Each row is a point. Each copy is the shape, with its points in the same order, stretched, turned, moved and blurred by noise. Is it also mirrored, or only turned?
In the rows, 128 means zero.

Shape, 6 rows:
[[169  87]
 [105 118]
 [112 121]
 [ 60 126]
 [148 134]
 [142 157]]
Copy 1:
[[ 87 129]
 [146 111]
 [142 115]
 [177  84]
 [128 144]
 [145 154]]
Copy 1 is: mirrored
Copy 2:
[[124  76]
 [ 86 140]
 [104 136]
 [ 54 174]
 [142 121]
 [161 133]]
Copy 2 is: only turned

Shape (9 x 4):
[[159 136  76 127]
 [ 83 168 121 138]
 [106 101 146 127]
 [151 144 157  89]
 [111 114 123 108]
 [174 109 165  62]
 [158 112 128 148]
 [ 75 108  99 135]
 [100 167 106 149]]
Copy 1:
[[162 165  73 133]
 [ 85 151 129  98]
 [112  94 116 129]
 [168 118 121  88]
 [126 112  98 107]
 [200  92 106  87]
 [152 128 103 158]
 [ 78 119  95 127]
 [ 97 161 124 114]]
Copy 1 is: only turned
Copy 2 (9 x 4):
[[104 180 131 146]
 [132 115  72 129]
 [108  84 137 134]
 [118 135 153  68]
 [ 92 113 127 124]
 [ 92 134 193  54]
 [132 135 160 148]
 [ 87  95  95 169]
 [134 135  81 146]]
Copy 2 is: mirrored

Shape:
[[147  87 110 134 140 113]
 [191 101  42 130 138 108]
 [ 90 113 121 146 135 118]
 [ 85 200 124 128 109 114]
 [ 93 110 132  87 145 135]
 [106 106 123 119 122 150]
 [118  86 108 114 150 186]
 [204 108 106 136 151 129]
 [ 79 144 124 119 156 131]
 [111  86 116 121 107 104]]
Copy 1 (10 x 6):
[[150 114 138 113 134 171]
 [145 156  87  95 154 205]
 [112  89 143 143 135 147]
 [ 57 143 121 154 130  87]
 [137  78 130 103 144  99]
 [147  96 123 142 150 121]
 [175  84 119 130 198 130]
 [162 169 140 103 163 178]
 [ 93  93 140 122 160 113]
 [143  92 120 128 101 146]]
Copy 1 is: mirrored
Copy 2:
[[157 141 104 117 127  65]
 [164 184  60 147  92  76]
 [110 130 138 106 158  87]
 [ 72  98 137 161 149 157]
 [114  86 110  82 145 106]
 [123 117 134  85 124 102]
 [151 135 119  56 120 109]
 [193 157  92 138 120  93]
 [ 97 105 115 104 173 124]
 [116 118 124 112 113  60]]
Copy 2 is: mirrored
Copy 3:
[[134  91 123 108 127  96]
 [175 127 105  77 102  60]
 [112 100  95 147 121 130]
 [ 98 181 111 161  87 159]
 [111 105 111 107 133 168]
 [138  97 119 127 118 153]
 [182  80 106 111 144 155]
 [176 124 153 102 144  73]
 [109 131  87 135 132 160]
 [107  82 121 108  94 121]]
Copy 3 is: only turned
Copy 4, 10 rows:
[[127  77 141 126 146 113]
 [186  40 122 149 119  76]
 [ 97 127 121 129 172 100]
 [127 196  95 124 130  87]
 [ 94 113 105  94 154 154]
 [113 117 113 135 157 143]
 [137  86 117 131 181 172]
 [184  62 168 130 123 122]
 [115 142 103  94 170 116]
 [ 89 100 113 143 140 114]]
Copy 4 is: only turned

Shape, 14 rows:
[[101 168 127 123 155 108 158 131]
 [145  84 143 112 114 125 103  91]
 [ 97 122 114  63 168 118  78 104]
 [126 134 136 102  90 133 162  92]
 [ 82 159  91 144 154 116 170 156]
 [174 134 113  99 148 174 146 102]
 [ 99 123 129 124 176 106  90 180]
 [140 124 135 134 143 108 114 137]
 [148 102 112  94 133 156 109 134]
 [ 86 165 138  68 146 103 162 181]
 [144 161 138  97  99 147  78 118]
 [148 127 177 148  96 134 114 174]
 [ 81 145 183 113 138 161  76 136]
 [171 175  99 105 106 193 123 129]]
Copy 1:
[[ 94 172 105  82 147 140 141 134]
 [152 106 141 136  93  69 135 117]
 [171 116 109  95 179  88 115 151]
 [132 127 108  76  81 110 135 103]
 [ 69 169  62  96 160 159 146 133]
 [188 128 130 117 109 145 150  94]
 [ 84 131 128 130 184 134 115 164]
 [111 146 139 138 124 117 131 144]
 [162  94 119 128 122 129 125 122]
 [ 84 125 103  33 163 175 128 166]
 [161 132 147 109 104 126  61 128]
 [ 74 124 174 134  87 147  91 122]
 [ 89 123 163  97 162 120  59  93]
 [180 136 119 113  94 180  85  99]]
Copy 1 is: only turned
Copy 2:
[[104 171 135 123 154 128 167 122]
 [150  62 112 136 105 141 106 111]
 [ 74 105 137  86 139 154  93  96]
 [136  96 138 145  89 153 167 127]
 [ 70 179 100 152 137 120 168 126]
 [142 119  84  76  95 173 132 150]
 [ 96 147 113 140 188  99  92 135]
 [139 122 101 136 143 104 112 127]
 [111  95  92 119 110 155 100 148]
 [ 73 145 170 131 178 139 166 172]
 [145 119 160  94  94 123  82 137]
 [175 127 138 173 129 107 102 150]
 [135 151 183 139 140 160  63 107]
 [132 141 114  83  58 135 116 175]]
Copy 2 is: only turned
Copy 3 (14 x 8):
[[114 146  88 101 130  86 145 117]
 [155  75 168 149 127 104 136  88]
 [119 101 156  71 168  84 121  57]
 [118 117 135 137  72 111 149  85]
 [ 98 118  62  81 130 103 145 144]
 [142 126 162 118 125 165 176  93]
 [126 110 130  86 182  85  97 146]
 [153 108 128 135 145 107 120 120]
 [143  84 174 101 134 137 131 111]
 [109 162 113  60  96  65 116 143]
 [116 134 165 130 126 143  91  78]
 [135 119 156 165 109 117 100 163]
 [ 71 129 182 129 159  96 106 121]
 [116 143 157 111 108 210 126  99]]
Copy 3 is: only turned

Shape:
[[ 73  92 139  90 146 102 184 132 137]
 [133 135 108  92 122 159  95 145  94]
 [ 66 107 110 105  98 119 162 112 134]
 [147 127  89  73 111 156 128 156  97]
 [ 41 115 118  95 129 137 178  80 132]
 [155 172 159 127 142 104 142 131 159]
 [182 137 117  70 136 123  76 121 113]
 [ 57 123  64  99 138 117 156 117 119]
 [168 148 128 111 156  91 178 123 147]
 [179 149 132 111 188 140 160 149 185]
 [171 134 147 149 181 114 149 139 128]
 [171 147 131 126 154 129 190 129 149]
 [163 147 137 133 141  97 132 150 180]
 [158  89  87 100 114 151 102 117 115]]
Copy 1:
[[ 47 130 152  93 128 113 167 129 133]
 [150 133 121  96 118 136 114 117 101]
 [ 72 127 139  93 121 118 149  72 128]
 [153 141 110  76 104 130 140 119 112]
 [ 38 151 134  89 150 142 150  72 112]
 [100 158 115 144 130 141 106 143 183]
 [146 121  99  76 123 140  71 138 142]
 [ 65 154 118  72 136  85 140  81 105]
 [ 77 153  88 126 111 126 124 156 174]
 [112 158  77 120 164 137 149 176 182]
 [ 96 125  88 155 130 134 129 179 146]
 [ 92 150  75 139 117 145 154 161 164]
 [122 134 109 135 137 120 120 151 193]
 [147  78  86  85 120 130 128 114 111]]
Copy 1 is: mirrored
Copy 2 (14 x 9):
[[ 63 154 116 108  80 105 146 179 189]
 [156 153 116  99 128 173 123 154 140]
 [ 96 167  88 138  82 127 130 162 196]
 [155 140 100 101 131 162 156 180 153]
 [ 59 178  73 116  93 139 114 157 203]
 [120 172 130 146 134  69 126 162 103]
 [182 150 112  73 121 128 124 147 104]
 [ 96 130  83 121  95 135  96 186 207]
 [102 131 108 128 126  59 150 177 119]
 [117 152 141 109 176  55 129 162 142]
 [ 92 111 146 119 136  85 138 139 106]
 [ 92 136 111 136 151  74 157 163 129]
 [138 157 145 146 128  47 122 156 127]
 [159 129 102  90 114 146 136 118 159]]
Copy 2 is: only turned
Copy 3 (14 x 9):
[[ 78 124 112  90  94 131 189 125 130]
 [113 115 151 117 158 140 103 164  93]
 [ 62 114 126 101  87 119 136 126 137]
 [112 106 131 105 139 135 119 190  82]
 [ 42 127 103  96  85 131 144  93 114]
 [155 167 110 107 150 109 114 124 148]
 [151 116 163  83 179 110 100 152  89]
 [ 60  73 108 127 121 122 138 116 127]
 [164 139  95 104 133  92 142 126 122]
 [181 139  76  91 150 152 133 137 126]
 [175 144 125 129 145 128 144 118 117]
 [165 152  85 109 120 120 132 136 111]
 [166 136 117 103 143 118 119 133 166]
 [129  85 166  91 120 129 105 148  85]]
Copy 3 is: only turned

Shape:
[[135 166 120 115 148  99 132  89  64 142  93]
 [147  92 162 145 134 172  83 130 147 129 113]
 [117 130  95 130 102 170 175  85 106 125 128]
 [166  81 187  85 151  97 109 108  72 176 122]
 [119 153 139 162 103 148 135 135 141 137  77]
 [ 93 139 167 154 156 104 121 150  67 143 121]
 [ 95 153 165 138  83 135 163 140 160 129 141]
 [143 125 159 120 131 115  84 120 146 124 138]
 [118 139 111 125 137 148 169 129 158 119 121]
 [130 121 124 114 105  76  89 144  80 160 139]
 [140 131 138 150 135 102 129 176 110  89  67]
 [105 108 173 176 157  81 170  90  82 136  91]
 [108  94  94 105 149 160 125 105 136 142  93]
 [ 75 123 145  92  91 136  85 167 146  93 130]]
Copy 1:
[[160 153 167 152 152 112  81  90 103 150  84]
 [126 127 143 120 113 178 130 170 133 103 120]
 [112 110 150 131 156 132  83  99 119 161 180]
 [180 183 180 129 114 139 165 136 104 186  67]
 [101 119 147 189 144 132  93 139 159 100 122]
 [112 208 177 150 104 125 115 101 109  99 110]
 [ 67 149 140 144 140  94 125 172 170 113 148]
 [136 144 132  98 114 120 128 167 129 113  95]
 [101 100 154 115 170 118 122 135 157 122 147]
 [135 188 104 125  95 111 137  94  92 155  77]
 [136 132 153 184 179 144 121 113 130  63 117]
 [154 146 230 207 106  98 123 106 115 111 126]
 [121  62 163 102 139 149 125 107  99 163 109]
 [ 71 135 101  90 149 121 132 164  90 114 114]]
Copy 1 is: mirrored
Copy 2 (14 x 11):
[[ 49 148 161  89 104 112 159 110 124  86 139]
 [150 133 135 121 141 156 112 161  85  89  93]
 [123 118 135 138 107 186 173  98 103  97 147]
 [ 81 127 153  82 139  91  85 101  77  86 134]
 [144 119 148 111 104 146 165 155 116 118 128]
 [ 88 190 149 103 111 106 137 118  99 143 146]
 [159 130 150 107  98 143 133 111 144 141 153]
 [111 141 136 126 113 123  99 121 132  94 106]
 [123 123 120 116 133 165 148 135 137 100 153]
 [ 91 138 117 135  89  80 115 102  93 105 129]
 [110 159 145 134 118 112 143 195 109 110 159]
 [ 75 144 196 121 153 118 142 117 101 147 167]
 [ 86 110 101 135 134 172 150 143  92  98 119]
 [119 151 101 138  67 159  89 141 123 134 140]]
Copy 2 is: only turned
Copy 3:
[[ 75 101 108 151 122  63 123  88 135 172 193]
 [129 148 150 142 100 182 119 168  90 158  90]
 [ 85 119  79 161 118 173 124 112 187 114 151]
 [149  69 150 139 109 133 156  84  79 212 180]
 [ 60 154 134 141  77 144 135 165 112 118 147]
 [ 94 106 122 139 168 104 146 157  61 167 185]
 [ 86 162 153 124 123 157 181 139 113  77 147]
 [138 146 186 136 132 117 131 132  99 147 113]
 [111 135  94 134 112 132 151 141 157  95 112]
 [143  93 189 128 138 103  93 125 103 159 211]
 [ 81  86 143 166  91  92 115 170  84 115 110]
 [ 67  71 121 177 131 124 207 155 114 194 167]
 [112 106  93 110 106 162 115 149 175 161 117]
 [ 95 132 181  83 165 159 106 151  99  90 108]]
Copy 3 is: only turned
Copy 4:
[[107  97 126 114 149 127 184  80  65 150 142]
 [127 143 168 116  91 110  94 139 125 179 124]
 [ 75 148 108 137  86 151 145 113 110 100 156]
 [102  45 124 107 106  90 123 103 135 210 162]
 [106 163 125 129 119  95 103 121  46 119  97]
 [125  83 153 163 160 102 111  94  72 123 132]
 [ 83 155  90 139 127  80  81 125 120  82 113]
 [125 131 133 113 133  97 118 110 152 172 128]
 [112 152  90 137 122 133 130 155 101 104 127]
 [111 107 100 160 157 107 102  65 122 179 154]
 [178 133 122 117 131  99  85 108  31 136 139]
 [138  70 125 152  88  74 138  97  61  94 110]
 [108 119 119 129 111 170 137 146  99 152 107]
 [111 142 129 103 158 137  50  96 139 132 120]]
Copy 4 is: only turned

Shape (15 x 12):
[[107  84 140 146 125 171  93 137 166  66 113 133]
 [117 130  85 119 150 116 159 144 121  64 109 155]
 [109 120 127 122 149 160 125  64 141 146 128 121]
 [167 117 134  74 161 160 131 161  97 119 105 162]
 [173 170 118 126  87 143 100 137 126 128  89  87]
 [ 90 117 115  90 117 146 179 145 125 101 132 114]
 [102 131 156 160 159 141 131 133 130 127 112 152]
 [171 150 183 138 194 112 161 149 171  80 101 109]
 [146  72 128 101 125 104 120 185 145  95  95 149]
 [ 84 191 142  83  71 110 125  92 146 141 180 103]
 [146 118 159 148  83 127 155 106 186  83 136 184]
 [114 141 108 120 133  94 109 124 182 126 184 123]
 [102 143  49 154 119 153  99 132 115  97 127 135]
 [157 116 145  84 139 106 151 104  89  95 127 150]
 [148 129 121 200 108 179 131  97  99 109 140 141]]
Copy 1, 15 rows:
[[161 113 122 108  86 122 102 109 188  88 103 138]
 [154 104 107 159 134 174 143 121 138 123  91 197]
 [ 76 137 138 117 110 113 158 114 156  81 140 161]
 [139  81 177 131 128 126 118 199 144 117 143 173]
 [132 163 166 171 148  89 105 143 150 133 123 127]
 [126 117 122 126 154 188 157 153 140  96  98 145]
 [106  94 136 126 146 137 109  85 150 105 136 163]
 [174  80 132 160 191 121 138 142 212 127 163 154]
 [178  81 119 113 126 103 105 158 131 135 110 128]
 [108 186 107 130 126 170 138 115  88  75 175 110]
 [181 123  99 104  85 137 136  81 164 167 158 140]
 [125 129  51 144 115 119 144 107 111  92 149 127]
 [104 142 118 175  98 147 112  83 128  95  73 181]
 [162 111 169 134 124 131 173 143 109 116 148 163]
 [111 110 162 168  74 139 128  61 169 137 118 157]]
Copy 1 is: mirrored
Copy 2, 15 rows:
[[111  77 117  72 108 103 116  80 141  96  95 105]
 [133 166  99  64 109  82 158 107  79 125 107 117]
 [113 111 156 119 151 173 149  86 119 153 129 129]
 [175 114 110  67 156  90 114 121 106 175 111 146]
 [127 134 155 146  93 115 117 151 134 165  63 118]
 [121 117 128  58 132 143 119 148  72 138 130  94]
 [136 125 139 123 157 117 152 101 108 106 129 131]
 [171 122 133 110 170  82 182 125 149 135 150  46]
 [145  84  96  72  91  56 135 129  94 139 132 134]
 [110 163 181 125  87 200 100 153 126 131 176 123]
 [183  94 131  90  84 156 181 115 134  87 136 120]
 [ 82 140 132 101 100 144 145 136 152 129 172 142]
 [ 68 163 110  91  98 110 126 102 111 115  63 154]
 [184 131 103  99 109 119 129  92  96 166 143 120]
 [136 121  95 149 125 166 141  89 130 104  53 133]]
Copy 2 is: only turned
Copy 3 (15 x 12):
[[109  87 184 153  89 152  99 111 151  73 132 100]
 [ 89 119 146 154  84 120 121 189 181 157 126 139]
 [ 94  88 140 120 127 141 124  91 116 155 138  96]
 [122  99 187 123 136 134 117 201 106 137 136 122]
 [168 160 125 130 104 129  84 128  79 104  82 126]
 [ 78 132 148 152  99 144 185 166 141 118 125 106]
 [ 97  85 177 146 157 135 133 123 159 125 119 139]
 [116 184 218 169 170 143  78 126 165 140 110 116]
 [138 135 174 129 124 101 116 184 173  91 120  92]
 [ 95 175 113  62 113 142 185  80 114  98 126 144]
 [181 145 195 124  85 144 148 106 190 120 153 136]
 [109 159  99  94 121 139 109 108 176 104 144 122]
 [ 99  73  94 143  62 133 100 146 149 129 120 151]
 [121 153 186 126 122  93 149 162 127 163 170 125]
 [154  79 152 181  96 137 124 105 121 136 155 162]]
Copy 3 is: mirrored

Shape (15 x 12):
[[134 144 139 156 122 141 133  93 145 106 129 150]
 [133 130  89 161 120 113 110  99 100 153 130 132]
 [141 127  90 156 128 126 140 112 113 114 140 128]
 [ 70 131 123  92 125 110 138 132 112 109 157 130]
 [126 130 130 125 130 125 140  91 118 102 127 112]
 [ 92 135 135 147 160 249 135 165 109 131 129 136]
 [121 137 136 115 139 102 125 216 108 108 136 125]
 [107 129 144 124 131 115 128  94 104 108 112 138]
 [109 134 124 152 119 108 158 152 118 119 120 121]
 [109 168 125 125 119 107 115 111 116 139 153 111]
 [111 132 137 155 155 102 123 128 108 114 148 116]
 [132 132 130 139 133 136 129  92 104 164 146 114]
 [136 122 126 141 119 100 123 126 178 135 147 142]
 [125 164 143 118 194 101 142  90 104 136 119 145]
 [120 123  87 157 135 128 113 141 144 123 123  95]]
Copy 1:
[[156 111 148 155 131 134 175 132 126 121 125 151]
 [131 120 103  99 100 136 138 114  89 142 110 112]
 [147 124 140 116 103 140 139 132 106 107 121 109]
 [104 171 128  84 103 124 148 125 181 123 145 140]
 [116 133 146 108 133 142 158 122 128 104 111 134]
 [110 121 169 177  90 215  98 152 122 130 220 158]
 [112 183 124 129 101  92  95 118 165 109 153 100]
 [ 91 141 126 121 120 126 174 130 141 130 105 148]
 [135 156 159 119 101 107 134 129 133 143 129 116]
 [139 159 111  96 130 111 136  91 141 127 149 147]
 [113 143 133 115 109  96 159 114 126 118 158 116]
 [113 121 118  98 130 132 127 121 101 123 145 146]
 [169 102 124 114 131 100 140 119 152 130 147 100]
 [ 93 157 101 139 165 106 167 159 105 121 146 143]
 [131 122 145 108 107 152 128  98 122 134 142  68]]
Copy 1 is: only turned
Copy 2 (15 x 12):
[[109 135 120 166 108 138 107 110 144 148 153  98]
 [134 144 113 102  92 142 109 116 117 170 114 114]
 [126 124 115 130  77 136 124 133 133 135 131 110]
 [ 64 101 131 109 129 123 149 144  98 146 143 121]
 [108 102 110 144 106 124 139 111 125 143 134  86]
 [152  74 165 180 171 184 115 136  93 116 170 161]
 [103 139 148 141 141 108 150 175 105  95  95 155]
 [ 92 121 120 134 121 142 130  97 109 139 120  85]
 [100 110 142 132 107 131 113 150 140 123 104 122]
 [ 96 121 120 132 121 117 147 131 120 196 123 124]
 [107 129 125 137 121 138 136 160 105 145 109  88]
 [143 118 138 117 115 132 139 115 119 185 134  95]
 [115 164 122 117 122  95  99 148 155 153 154 114]
 [102 145 107 122 157 173 186 113 135 156 123  71]
 [138 112  94 128 116 119  90 154 126 132 120 135]]
Copy 2 is: mirrored
Copy 3, 15 rows:
[[151 119 117 105 151 146 126 117 138 116  89 145]
 [137 126 144 150 148 120 136 122 128 167  98 119]
 [146 115 108 136 148 127 114 142 131 143 108 116]
 [109 128 116 134 132 136  94 117  84 128 183 126]
 [155 112 120 106 147 133 117 117 111 124 129 108]
 [161  90 124 160 120 169 167 202 149  95 119 208]
 [105 147 129 123  67 119  95 178 113 134 163 121]
 [142 123 136 105 145 128 122 118  88 133 129 128]
 [121 138 103 122 117 119 134 138 107 118 125 106]
 [134 143 144 136 124 151 123  97 117 144 134 111]
 [136 152 140 122 141 139 116 151 114 128 130 113]
 [148 124 145 129 154 144 153 126 137 157 129 126]
 [113 140 116 106 142 112 109 109 162 122 123 125]
 [188 172 137 103 147 129 130 130 108 152 134 154]
 [143 118 127 150 128 108 121 134 150 101 109  99]]
Copy 3 is: mirrored

Shape, 18 rows:
[[174 149 150 114 158 135 106  87  93  93 135 165]
 [148 130 163 112 157 148 161 137  84 172 125 119]
 [ 93  78  77 140 148 130 138 129  79 165 147 130]
 [133  88 101 120 125 144 152 164  98 174 164 158]
 [164 119  86  95 133 160 126 120  74 176 129 147]
 [159 108 158 163  66 109 121  95 133  99  64 118]
 [107 148 107 131 158 146  97 138  80 168 133 143]
 [140 135 152  73  91 149 114  97 158  81  88 130]
 [148 151 175 138 122 109 118 130 153  89  89 169]
 [107 125 103 170  98 175 156  98 125 124 148 136]
 [168 140 149 111 104 167 116 116 138 110  83 102]
 [178 170 151 131 107 105 135 100 155 108 101 122]
 [126 124 148  96 132 132 130 126  73 131 147 110]
 [121  77 122 163 115 140 111  86 139 148 173 143]
 [ 94 104  93 142  73 150 141 117  60 169 179 163]
 [174 152 117 103 134 124 118 150 104  99 137 102]
 [160 171 163  98 100  86 134  79 171 108  76 114]
 [ 97  73  70 145 104 161 180  92  94 124 134 153]]
Copy 1:
[[ 76 124  95 117 160 157 122  83 117 119  91 145]
 [114  94  89 107 129 169 139 159  98 133 134 158]
 [ 98  91 124 133 157 111 186 136 145 183 181 141]
 [127 103 112 120 133 118 153 116 126 150 182 169]
 [100 112  77 143 138 138 120 108 134 178 153 163]
 [132 167 128 102 129 201 146 109 155 144 124  45]
 [ 90 125 122 143 158 121 146 142 110 185 144 154]
 [122 151  88 107  95 148  97 110 166 126  79  61]
 [127 161 138  86 124 170 140 115 136 127  73 107]
 [ 97 173  97 127 118 153 169 143 164 126 157 111]
 [113 156  95  98 122 181  98 136 155 132 116  83]
 [145 164 112 122 147 187 123 124 157 114  86  91]
 [112  96  80 117 150 123 136 127 103 134 135 109]
 [ 93 118 144 161 131 130 161 105 141 120 170 112]
 [111 140  79 155 131  98 183  99 104 161 193 125]
 [123 131 107  94 187 128  95 122 142 134 124 111]
 [167 154 101 133 127 179 116 123 175 116  52  65]
 [ 93 133  87 130 111 138 204 120 187 159 178 109]]
Copy 1 is: mirrored
Copy 2:
[[ 93 166 168 143 106 159  77  85 137 105 115 126]
 [136 126 143 141 163 129 140 115  95 162  96  93]
 [ 95  59  66 135 156 116 104 165  79 137 143  93]
 [117  80 121 146 139 124 130 171  40 140 141 140]
 [136 116 131 144 139 149  89 151  61 140 123  97]
 [145 117 160 103  94  51  95 116 190 122 162 106]
 [ 98 143  97 171 138 150 108 142  97 154 139  73]
 [145 163 140  88  55 124 113 110 182 123 128 117]
 [117 166 166 134  87 107 116  91 206 140 156 151]
 [145 114  95 169  93  89 110 123 101  90 106 101]
 [169 152 158 112  91 124 135 113 167 120 116  80]
 [141 194 159 115 124 104 113  90 182 104 154 134]
 [ 94 128 128 111 135 124 117 150 104 131 109  85]
 [116  88 108 131 107 101 111  95  65 101 169 120]
 [ 93 104  87 146 116  76  83 166  31 117 120 107]
 [120 148 163 123 122 150 129 162 144  90 127 103]
 [142 214 122  80 124  91  96  70 206 123 166 125]
 [128  52  76 144 115  88  76 154  88  96  98 112]]
Copy 2 is: only turned
Copy 3, 18 rows:
[[130 169 123 147 155 141 118 101  80 105 145 164]
 [153 125 175 101 129 186 114 121 142 108 138 105]
 [167 119 120 107 128 116 126 142 121 181 156  57]
 [167  98 113 124  95 155  97 156 128 155 150  83]
 [154 123  92 142 126 169 140 107 119 136 134  86]
 [ 48 140 167 157 106 110 137 134  50 151  76 108]
 [153 186 100 100 117 144 134 115 143 145 146  85]
 [ 58 115 118 154 119  99 157 115 120 101  72 159]
 [108 169 136 124  91 120 102 120  84 116  93 179]
 [132 119 162 167  94 121 145 140 132 198 152 107]
 [ 86 142 155 176 126 138 153 122 130 109  70 121]
 [105 147 136 149 115 160 145 139  86 127  81 163]
 [114 129 140 120 149 138 141 139 111 103 156 108]
 [107 129 127 132 121 130 101 146 132 215 145 111]
 [127 112 116 125  91 131 132 137 107 198 205  73]
 [136 157 103 172 149 132 156 155  92  88 113 132]
 [ 74 121 136 119 120 151 175 137  97 125  57 183]
 [146  79 149 152 113 100 138 113 103 206 167  92]]
Copy 3 is: mirrored

Shape:
[[139 159 125 120 121 151 137 121 147  95 161  87]
 [169 172 120 141 126 112 126 132 121  90 134 109]
 [158 116 141 142 100 103 142  90 142 119 134 100]
 [180 158 145 163 138 138 118 143 167 154  86 132]
 [102 107 105 123 166 127 120 143  95 103  92 134]
 [152 167  77 149 118 170  95 122 147 169  96 148]
 [120 147 120 102 124 144 120 167 145 126 162 177]
 [158 179 114  96 144 124 115  86 129 122  92  93]
 [102 115  99 134 103  82 165 151 133 170 116  90]
 [102 115 163 162 145 129 100 109 134  94  92 106]
 [ 96 154 132 168 136 151 170 143  95  97  95 157]
 [106 101 159 130 132  90 100 115 128 142 156  95]
 [152 149  93 114 180 133 163 161 149 175 108 100]
 [133 119 153 154 183 131 161 161  91 122 112 127]
 [107 140  82 128 170 109 146  93 156 120 110 101]
 [147  96 149 115 105  96 175 149 154 115 158  92]]
Copy 1 (16 x 12):
[[112 147 111 143 187 144 151 143 143 114 141 171]
 [120 130 116  96 226 151 144 128 125 130 125 155]
 [ 69 142 127 121 169 128 191 109 109  90 137 152]
 [ 90 157 151  97 152 174 116  64 155 138  72 164]
 [133 112 162 138 136 155  94 139 145 115 125  93]
 [112 133 105 164 160 154  71  77 160 139  30 141]
 [171 123 103 112 133 110 101 178 148 170 109 183]
 [119 153 155 128 210 146 118  54 145  84 114 107]
 [ 46 192 101 120 128 128 148 150 158 120 134  86]
 [ 84 126 168 125 121 168 124 122  67  67 127 143]
 [160 124  93 111 136 198 118 171 147  83 109 109]
 [ 48 123 135 122 109 113 148 117  82 121 175 148]
 [110 200 144 140 146 178 130  91 226 171 120 106]
 [131 108 159 108 121 206 149 123 168 119 162 134]
 [121 193 130 168 154 163 156 107 121 123 103  65]
 [ 78 167 139  97 149 113 217 177 157 119 186 167]]
Copy 1 is: mirrored
Copy 2:
[[104 162 114 131 146  84 114 170  89 138 131 101]
 [139 134  81 152 128  83 109 168  92 112 144 140]
 [101  97 112 141 116 136 115 150  79 128 142  95]
 [188 146  75 144 144 159 128 163 111 177 123 142]
 [121 129 105 127 162 128 112 113 158  69  80 151]
 [138 132  68  83 194 148 139 156 121 189 145 151]
 [139 174 117 116 149  93 152 135 169 114 165 127]
 [ 96 115  77 138 132 120 150 122  73 148 116 143]
 [121 108 166 105 168 180 175 142  95  88 139 138]
 [104 137 100 174 127 161  75 152 124 110  73 149]
 [141 116  93 195 201 127 115 159 161  99 111 135]
 [ 90 126 172 131  95 144  95 125 105  95 122 158]
 [177 164 133  92 195 135 163 118  94 139 116 134]
 [174 132 133 171 166 112  87 128 148  89  84 142]
 [103 153 108 116 184 152 129 114  72 107 125 134]
 [133 135 154 129 114 119 144 151  99  93 135  67]]
Copy 2 is: mirrored
